Each point is reached from the start by the listed moves, each made once or not at all, plus a little noise. Is the number of moves made odd or even? Then give how often each move was made.

Moves:
(1): [ 25   5 -20   4 -42 -42]
(2): [-21  10   1  19  17 -35]
(3): [ -9 -19  25 -15  18 -35]
Start: [-16  10   3 -13  -4  16]
Points:
[-15   9   4 -14  -3  15] -> even (0, 0, 0)
[-19   6   9  -4 -13 -95] -> odd (1, 1, 1)
[ 10  14 -17 -10 -48 -28] -> odd (1, 0, 0)

Moves:
(1): [ -1 -28  21  -5 -11  11   1 -27  29   7 -10   7]
(2): [ 11  -9  10 -17  30 -38 -21 -20  25  -3   2  -9]
(3): [-32 -21 -21  -7  -1  17  13  31 -19 -21   4 -27]
(4): [ -4   5 -12 -10  38  12  41 -13  -5  10 -12  10]
(5): [  8 -11 -11 -12  -7   2  -5 -11   6 -16 -45  30]
(6): [-23  31  10 -18  -6  36   5  29 -18  17  29  15]
(7): [ -5  20  -9 -11  -7 -26  12   3  -3 -10  -7  15]
(8): [ -1  10  20  25   3  -6   1   6 -12 -12  -7 -14]
(9): [ -6 -16 -12  35   8 -25 -47  -2 -20  23  18  20]
Start: [  5   6 -23   4 -21 -10   1   2  12  -7  -2  20]
Points:
[  1  16 -27  25  49 -95 -14 -22  -3   1  -7  41] -> odd (0, 1, 0, 1, 0, 0, 1, 1, 1)
[-41  -6 -36 -78  14   5  47  -4  28 -24 -40  61] -> odd (1, 1, 1, 1, 1, 1, 1, 0, 0)
[  9 -14 -22 -25 -46 -23  11 -35  43 -27 -62  73] -> odd (1, 0, 0, 0, 1, 0, 1, 0, 0)
[-31 -34 -27  14  38 -67   0 -20   8 -14 -14  21] -> odd (1, 1, 1, 1, 0, 0, 1, 1, 1)
[-10  13 -54  18  17 -49   9  -8 -17  15  -4  67] -> odd (0, 0, 0, 1, 0, 0, 1, 0, 1)
